Rows are points. A path goes straight from each point to the next, and from the last back to the first. The post is the endless flat space through its rows: a point in 2 columns, a line in 3, a plane in 4, and so on, so that a path can go around it. How many times does the path go around the post? Going back the other way cancels.
(in the rows, 128 means zero)

Post (1 x 2)
[[122 140]]
Path (33 x 2)
[[143 104]
 [103 105]
 [ 63 152]
 [104 177]
 [ 93 161]
 [ 96 139]
 [ 95 105]
 [ 89 122]
 [108 149]
 [125 167]
 [162 155]
 [170 117]
 [138 104]
 [ 80 133]
 [101 142]
 [119 129]
 [152 116]
 [142 140]
 [150 121]
 [159 152]
 [126 169]
 [107 148]
 [ 69 140]
 [111 160]
 [147 158]
 [155 140]
 [134 117]
 [175 132]
 [151 156]
 [105 169]
 [ 90 153]
 [ 99 126]
 [128 104]]
Times around: 0

Post (3 x 4)
[[150 148 102 105]
 [119 136 139 118]
 [ 93 146 159 160]]
Path (24 x 4)
[[140 165  94 109]
 [ 93 141 134 144]
 [126 104 121 150]
 [118 167 145 197]
 [115 161 170 139]
 [127 190 124 101]
 [120 141 103 114]
 [147 141  76 128]
 [135 147 142 193]
 [126 164 144 164]
 [ 99 145 180  71]
 [ 86 140 124 116]
 [111 139 116 143]
 [117 137 144 158]
 [137 124 126 133]
 [153 137 144 134]
 [146 176 130 141]
 [153 166  96  73]
 [136 159  78 110]
 [145 132  91 118]
 [120 110 154 136]
 [130  78 147  78]
 [147 144 156 156]
 [ 99 162 170 148]]
Times around: 4

Post (5 x 6)
[[112 122 135 136 126  95]
 [159 145 102  78  85 109]
 [ 90  89 142 165 141 164]
 [144 146 170 158 158 123]
 [137 163 149  92  72 117]]
Path (10 x 6)
[[119 157 146 138 101 116]
 [158 140  84 106 178  85]
 [126  74 140 129 169 150]
 [128  96 162 144 147 140]
 [123 164 168  96 139  87]
 [162  99 113 102 166  98]
 [135 124 137 116 139  75]
 [129 163 136 140 161 138]
 [105 122 124 165 111 136]
 [150 121 136 140  85 111]]
Times around: 0

Post (8 x 9)
[[145 136 119 145 168 135 134 124  98]
 [107 109 140 107 141 148 137 106 107]
 [130 100 110 116 135 108 137 126  78]
 [145 153 143 157 104  85 134 138 150]
 [115 149  86 104 173 130 123 153 118]
 [157 125 116 137  98 130 117 138 164]
 [152 141 151 133 139 105 120 119 167]
 [129 139 166  93 122 135 130 119  76]]
Path (24 x 9)
[[167 132 200 122 113 133 131 113  85]
 [135 160 168 164 117  58 170 127  64]
 [118 144 126 159 174 126 145  89 150]
 [ 85 189 161 118 171 180 110 101 144]
 [143 125 185 186 117 122 143 124 106]
 [123 158 183 159 138 134 164 125 138]
 [137 122  96 100 144 148 132 158 100]
 [149  76  87 132 139  52 160 142  74]
 [144 106 163 150 130 108 147  86 144]
 [139 131 116 133 156 154  99  92 113]
 [142 176 193 126 149 147 112 123 115]
 [151 134 125 142 125 102 135 151 100]
 [184  90  97 161 137 135 134 124 132]
 [147 133 146  98  89 114 134 159 117]
 [142 151 124 108 122 137 118 179  74]
 [161 130 116 115 143 134 120 157 123]
 [171 146 112 177 140 174 154 134  83]
 [184 109 139 147 140 130 152 101  94]
 [116 127 149 131 140 106 156 115 133]
 [ 67 137 135 103 134 138 159  87 149]
 [180 163 114 214 131 113 129 130  69]
 [146 177 121 131 127 131 112 127  89]
 [141  69 135 109 167 120 122  74 114]
 [119 121 110 129 143 105 122 136 149]]
Times around: 3

Post (10 x 11)
[[118 105 114 115 132 119 153 147  93 168 129]
 [115 138 118 160 192 151 141  89 139 108 144]
 [140 144 128 142 128 158 113 152 124 123 108]
 [134 131 132 141 190 145 114 105 105 124 151]
 [103 143 133 125  92 110 123 118 127 149 125]
 [174 104 103 142 103 133 123 136 156 121 120]
 [118 157 142 109 122 140 153 103 130 139 174]
 [111 106 166  97 135 142 139 130 107 182 114]
 [101 105 179 113 100 124 147 171  80 175 122]
 [127 125 119 107  93 141 113 115 142  96 121]]
Path (31 x 11)
[[111 109 107 171 134 126 118 127  67  92 127]
 [117 146 171 107 104 117 120 153  31 114 130]
 [176  93  95 118 159 110 117 142  91  77 145]
 [ 92 143 106 120 123 128 137 155  98  86 139]
 [127  95 110  92  94 166 120 141 153 107 105]
 [118  78 118 137 108 140  84  96 142 139 108]
 [119  97 121 203 127 150 165 166  96 109  92]
 [143 144  90 147  93 106  99 105 139  70  91]
 [125 137 127 151 158 103 107 130 111 109 135]
 [133  98 154  88 136 149  85 124 107 117 126]
 [ 81 131 132 163 112 112 107 124 111 144 132]
 [155 169 123 135 189 196 183 175  48 135 195]
 [158 174 126 145 168 145 154 103 143 177 138]
 [136 125 187  93 166 117 153 111  95 153 157]
 [142 119 111 108 117 134 112 140 125  96 136]
 [105 125  93  81  87  93 110 144  71 166 177]
 [ 97  61 121 141 141 124 129 104 115 180  97]
 [103 123 148 147 116 132 110 112 116  93 114]
 [ 91 129 125 116 149 132 155 107 107 109 122]
 [146 117 121  99 113 132 152 121 147 114 145]
 [130 165 125  99 127 132  77 136 123 131 158]
 [100 127 134 120 128 145 127 178  37 169 160]
 [138 134 115 120 113 182  91 126 105 118 105]
 [128 109 155 137 150 163 149 117  95 160 149]
 [106 155 120 114 104 155 134 171  93 149 155]
 [102  52 161 137 199 113 129 136  72 173 119]
 [ 90 146 194 146 131 154 158 140 138  99 128]
 [144 136 182 149 134 149 167 161  95  91 129]
 [140 143 137 160 134 123 118  92 101 144 135]
 [111 107  60 137 125 134  94  87 138  89 115]
 [117 118 123 157 145 136 129 124 130 151 148]]
Times around: 3

Post (13 x 14)
[[126 146  84 129 149 147 131 119 126 133  83 122 122 113]
 [148 150 127  71 140 188 156 123 131 127 138 130 138  86]
 [150 123  65 128 173 138  66 131 101 111 118 111 166 147]
 [129 123 120  76 162 145 167 152 136 123 125 155 116 127]
 [103 108 133 123 166 137 134 108 143 126 131 153 166 137]
 [150 124 132 175 128 139 142 134 185 156 124 151 121 158]
 [132 117  84 122 163 128 158 118 139 114 166 132 144 155]
 [134 219 111 112 103  95  89  92 166 128 129 156 107 131]
 [132 129 123 118 179 100  98 121 102 128 145  97 144 131]
 [152 118 178 111 159 114 120 109  96 131 105 105 175 152]
 [117 150 121 104 130 166 125 124 112 142 135 149 142 139]
 [172 104 136 141 106 118 104  96 119 131 140 119 143 119]
 [128 134 146 135 138 189 146 126 127 104 127 157 132 124]]
Path (26 x 14)
[[ 87 127 109 145 126 140 100 122 152  84 126 157 134 145]
 [134  97  54 131 141 132 187 104 108 140 158  87 160 128]
 [132 102 119 137 150 146 104 137 136 120 187 161 135 100]
 [103 133 141 123 157 139  83 112  82  68 110 157 141  75]
 [175 156 126 116 135 185 141 166  76 108 130  95 133 145]
 [149 164 138 162 180 154 127 153 143 159 136 114 161 128]
 [102  79 143 142 164 132 137 135 140 128 137 157 165 115]
 [142  55  81 129 112 158 105 170 132 172 133 110 152 136]
 [ 98 131 170  88 165 155 147 103 136 143 116 110 152 127]
 [ 86 110  86 124 192 172 156 122 166 168 140 147 154 132]
 [153 114 105 108 196 126 134 106 112 134 106 110 163  96]
 [157 153  86  68 172 130 143 148 163 139 121 130 153  95]
 [127  86 112 140 171 115  89 162 136 107 167 134 133 132]
 [100 127  44 139 161 105  83 154 113 110 147 104 122  99]
 [ 91 115  82 123 138 131 121  98 136 142 135 161 156  93]
 [130 148 116 106 146 162 140 113 134 129 164 172 164 135]
 [127 136  70 165 147 194  98 144 139 120 112 188 112 157]
 [160 128 135 130 121 172 127 117  96 114  70 115 109 128]
 [157 137  72  95 121 164 134 126 124  92  71 138 140 127]
 [ 51 104  62 147 128 101 158 101 147 140 107 161 112 113]
 [133 139 119 100 131 130 118  96 106  79 190 123 111  96]
 [154 112 113 103 170 145 101 113 134 172 104 105 151 151]
 [145 198 103  85 168 154 122 108 119 134 156 100 135  99]
 [163 132 135 120 137  87 108 130 131 103 147 163 137 143]
 [183  67 109  81 148 150 163 133 163  78 122 161 177 101]
 [127 161 143 101 123 143 106 139 152  95 140 134 131 125]]
Times around: 1
